Each row is a point. Each copy is the shape, with its points in the same order, turned, moved and blurred by noise. Say if it was mirrored as well.
(in the rows, 128 means zero)

Shape:
[[ 59 163]
 [ 48  95]
 [118  89]
 [134 174]
 [142 162]
 [102 146]
 [147  92]]
Copy 1, 7 rows:
[[ 52 122]
 [ 75  48]
 [140  77]
 [116 164]
 [137 150]
 [106 121]
 [166  91]]
Copy 1 is: only turned
Copy 2, 7 rows:
[[193 144]
 [205  74]
 [138  68]
 [117 154]
 [113 139]
 [146 129]
 [ 99  80]]
Copy 2 is: mirrored
Copy 3, 7 rows:
[[107 188]
 [185 192]
 [174 123]
 [ 85 125]
 [ 96 113]
 [120 153]
 [161  98]]
Copy 3 is: mirrored

Shape (7 x 4):
[[143 126  67 148]
 [130 154 157 110]
 [124 108  27 165]
 [ 90 191 151  68]
 [131 126 115  81]
 [110  99 101 144]
 [159 111  96 151]]
Copy 1:
[[164 140  82 158]
 [137 139 169 118]
 [152 134  34 191]
 [ 67 171 168  97]
 [117 138 111  87]
 [130  99  97 162]
 [176 114  98 158]]
Copy 1 is: only turned
Copy 2 (7 x 4):
[[187 158  94 117]
 [122 145 170 104]
 [205 168  57 133]
 [ 75 184 154  65]
 [131 129 125  73]
 [148 138  99 134]
 [186 132 124 129]]
Copy 2 is: only turned
Copy 3 (7 x 4):
[[113 136  51 140]
 [112 142 153 135]
 [ 95 117   7 136]
 [ 65 167 175  95]
 [121 137 117  90]
 [104  92  81 134]
 [139 123  72 152]]
Copy 3 is: only turned
Copy 4, 7 rows:
[[177 125  97 144]
 [108 143 171 146]
 [202  87  63 157]
 [ 70 181 147 148]
 [112 135 112  98]
 [139  82 107 149]
 [182  98 128 132]]
Copy 4 is: only turned

Shape (10 x 6):
[[ 46 184 119 141 127 146]
 [ 75 131 149 167  76 152]
 [107  34  57 114 143 127]
 [126 100 140 119 174 101]
 [112 164 127  46  60 143]
 [ 90 134  90 106 152  74]
 [111 140  78 121  94 107]
 [111 105 165 122 150 147]
 [149 168  80 171  68 186]
 [121 138 126 185 169 107]]
Copy 1, 10 rows:
[[100 188  74 141 153 125]
 [118 139 105 110 169  70]
 [ 76  27 141 139 139 159]
 [107 130 190 130 131 153]
 [159 132  74 106  56 109]
 [ 91 132 139 183 106 151]
 [135 104 102 171 123 123]
 [113 138 161  85 141 135]
 [196 108  63 130 188 117]
 [123 151 173 160 184 143]]
Copy 1 is: mirrored
Copy 2, 10 rows:
[[ 63 120  74 212 132 120]
 [ 76  76 121 176 103  88]
 [129  44  57  77 196 137]
 [120 131 118 119 202 116]
 [ 80 164  51 103  67 109]
 [112 130  44 143 193  90]
 [127 105  46 139 129  93]
 [ 91 118 146 125 161 134]
 [165  82  84 180  56 141]
 [144 112 123 187 189 108]]
Copy 2 is: only turned
Copy 3:
[[ 78 195 111  99 131 175]
 [102 123  91 117 163 203]
 [105  63  74  71  40 128]
 [101 106 111 114 117  80]
 [185 166  81  40 157 149]
 [ 95 157  60  98  92  92]
 [140 152  56 105  94 148]
 [102 100 136  98 144 120]
 [183 150 112 144  98 219]
 [ 87 131 111 173 109 118]]
Copy 3 is: mirrored

Shape, 12 rows:
[[100 147 134 165 121 150 171 125]
 [124 209 176 159  61 132 108  93]
 [ 92 136  99 173 110 144 187 144]
 [177  58  66 137 174 184  75 167]
 [ 98 200 167 123 106 106  94 143]
 [112 150 168  76  83 127  98  71]
 [157 144  88 137 186 145 169 111]
 [161  72  75 110 175 169 119 164]
 [ 82 152 126 179 159 165 147  82]
 [118 134 198 138 111  86  93 113]
 [139 142 125 170 106 112 147 101]
 [200  67 140 100 176 200 108 171]]
Copy 1:
[[181 140 153 148 152 155 182 125]
 [226 110  82 123 146  78 171  75]
 [181 134 147 134 144 183 200 168]
 [119 142 162  98  89 218  43 133]
 [214 161 102 146 149  76 127 130]
 [142 111  82 152 175  83 127 100]
 [122 180 156  77 151 171 157 117]
 [119 159 161  91 133 204  71 156]
 [146 161 137 161 126 163 194  87]
 [172 125 147 160 124  42 128 120]
 [165 113 148 100 119 122 182 130]
 [132 148 192 100 157 195  25 115]]
Copy 1 is: mirrored
Copy 2:
[[ 97  90  78 111  68 154 130 137]
 [159 133 119  27  93 150  89 140]
 [ 93  72  75 129  37 124 145 132]
 [164 127  45 235 145  92 121 104]
 [124 163 124  47  88 116 133  96]
 [179 120 123  62 114 175 142  58]
 [111 106  20 135 121 151 170 139]
 [146 113  49 220 125 110 162  93]
 [ 65  88  70 107 112 169  95 111]
 [143 117 171  81 138 129 138 114]
 [142  75  81  90 100 128 129 141]
 [165 150  73 238 145 157 152 124]]
Copy 2 is: mirrored
Copy 3, 12 rows:
[[ 93 121 106 132 102 102 177 144]
 [ 78 112 178 127  64  99  91 174]
 [ 98 106  65 131  91 111 183 144]
 [151 168  77 141 168 223 131  61]
 [ 81 129 146  67 114  98  90 169]
 [108  74 187 119 148  90  87 132]
 [141 162 101 124 106  99 170  63]
 [164 149  78 118 169 182 158  68]
 [ 49 138 123 150 113  95 177 101]
 [106 146 153 131 157  90  86 181]
 [116 131 106 159  96  93 123 139]
 [190 174 145 121 176 206 170  91]]
Copy 3 is: only turned

Shape:
[[122 163 115 110 187 115 117 157  85]
 [129 144 169  83 163  83 184  69 147]
 [169 150  71 158 149  67 138 140 140]
 [152 147  89 134 183 165 163 191 128]
 [149 126 174 116 153 167 109 149  80]
 [ 64 120 126  61 192  83  83 166  75]
 [150  65  58 173 155 169 146  67 116]
 [150  29 177  58 167 127 151 132 108]
 [115  66 163  73  60  84  89  67  74]
 [129 110 130 188 110 141 124  68 176]
 [ 87 128 117 162 121 140 152 116 174]
 [ 52 101 107 108  77 136 135  78 160]
 [113 115 180 130  78 125 156 184 147]
 [147 146 125 110 118 112 127 101 189]]
Copy 1:
[[146 141 104 146 170  79  99 117  99]
 [152  90 198 100 190 113 173 125 131]
 [124 132 118 169 130  91 126 117 203]
 [144 148  96 196 163 155 101 149 123]
 [151 127 143 136 117 107  88 157  53]
 [133  99  55  83 194  51  95 113  77]
 [107  58 120 211  80 148 170  92 114]
 [167  29 112  94 135 124 143 196  75]
 [126  73 133  23  60  72 172 114  85]
 [ 60  87 189 146  93 149 131  98 138]
 [ 59 123 146 135 145 165 142 108 130]
 [ 62 103 126  69 126 162 174  70 108]
 [ 81 152 137  77 123 153 121 196 118]
 [120 108 169 101 134 150 116 103 165]]
Copy 1 is: only turned
Copy 2:
[[ 93 165 130  95 179 133 124 162 139]
 [156 163 157 116 110  82 194  97 124]
 [147 139  56 134 148  89 105 159 172]
 [118 165 102 149 164 191 133 181 173]
 [120 126 174 117 190 174 114 118 116]
 [ 55 126 176  37 156 106 135 178 149]
 [104 107  43 130 102 190 132  57 163]
 [150  59 180  70 144 164 194 115 138]
 [130  57 176  54  86  98  88  77  82]
 [128 122 121 179 102 122 100  41 178]
 [103 146 139 177  80 132 115 108 186]
 [ 99 129 162 121  20 128  99  92 160]
 [143  96 204 178 112 140 105 164 142]
 [175 160 142 130 108 103 110 104 178]]
Copy 2 is: only turned
Copy 3 (14 x 9):
[[103 147 154  95 148  83  96 150  79]
 [162 134 106  61 151  32 191 129 133]
 [187 157  78 125 139  97  89 145  98]
 [101 162 113 138 171 131 120 210  96]
 [126 121 204 112 156 120 151 153 104]
 [ 77  95 172  49 137  62  52 146 121]
 [134 102  77 154 233 154 137  92 139]
 [155  45 163  71 194  89 158 195 171]
 [169  22 161  48 120 124 141  68 153]
 [165 145 104 162 141 126 164  78 175]
 [116 151  88 142 120 119 155 123 163]
 [ 91 102  76  83 110 131 159  76 189]
 [140 110 137 119  62 126 170 176 159]
 [181 171 100  82 132 118 150 129 160]]
Copy 3 is: only turned
Copy 4 (14 x 9):
[[118 106 153  98 169  86  99 158  83]
 [ 92 125 155  87  85  84 199  98 112]
 [167 132  96 159 159  83 131 118 124]
 [161  89 134 118 174 165 120 169 109]
 [125 102 214  97 114 125  74 156 116]
 [ 41  83 135  72 171  65  67 132  96]
 [163 143 162 154 153 177 101  29  84]
 [ 91  45 160  65  72 135  91  66 147]
 [ 54 153 160 110  27  70  47  64 113]
 [112 185 185 185 126 140 142  75 144]
 [ 86 159 153 176 137 154 148 119 131]
 [ 30 195 134 148  99 160 118  87 106]
 [ 80 100 150 169  65 145 118 171 152]
 [113 177 135 121 115 115 149 116 170]]
Copy 4 is: only turned
